Every row gives one point. Two turns around zero, p and q, are shown by what they do to some points. Write where each new point lands after one turn and then the other. Backwards means that the second turn is done in reverse. Each puzzle has new turns, and all numbers are rounded.

Turn p:
| .06 | .25 | -> | .13 | .22 |
| -.62 | -.39 | -> | -.70 | -.21 |
|  .35 | -.04 | -> |  .33 | -.13 |
| .21 | .18 | -> | .25 | .12 |
Turn q:
|  .34 | -.47 | -> |  .38 | -.44 |
|  .15 | -.19 | -> |  .17 | -.18 |
| -.15 |  .46 | -> | -.19 |  .44 |
| -.35 |  .21 | -> | -.37 |  .18 |
Where do these land?
p, then q backwards: | .26 | .33 | -> | .36 | .21 |
p, then q: | -.02 | -.34 | -> | -.08 | -.33 |
p, then q: |  .26 | -.31 | -> |  .20 | -.35 |
p, then q: | -.50 |  .31 | -> | -.43 |  .40 |

Turn p:
|  .38 |  .22 | -.48 | -> |  .29 | -.53 |  .25 |
| -.30 |  .01 |  .02 | -> | -.14 |  .03 | -.27 |
|  .36 | -.19 | -.29 | -> | -.04 | -.26 |  .42 |
| -.47 | -.43 |  .43 | -> | -.52 |  .52 | -.22 |
|  .01 | -.17 |  .30 | -> | -.09 |  .33 |  .08 |
| .01 | .55 | .03 | -> |  .48 | -.07 | -.26 |
Turn q:
| -.39 |  .03 |  .02 | -> | -.33 | -.20 | -.08 |
|  .38 | -.37 |  .37 | -> |  .54 | -.22 |  .28 |
| -.08 | -.24 |  .03 | -> |  .08 | -.22 | -.09 |
| -.28 | -.31 | -.13 | -> | -.04 | -.30 | -.31 |
| -.20 |  .73 | -.17 | -> | -.61 |  .47 |  .09 |
|  .56 |  .16 | -.11 | -> | .34 | .47 | .12 |
Where do these land?
q, then p: |  .59 | -.50 |  .32 | -> | .28 | .24 | .75 |
p, then q backwards: |  .20 |  .42 | -.01 | -> |  .30 | -.35 |  .03 |
q, then p: | -.12 | -.42 |  .39 | -> | -.35 |  .23 |  .41 |
q, then p backwards: | -.30 | -.01 | -.16 | -> | -.31 | -.07 | -.12 |
q, then p backwards: | -.13 |  .16 | -.41 | -> | -.40 | -.06 |  .21 |
q, then p: | -.24 |  .35 | -.13 | -> | -.06 | -.05 | -.44 |
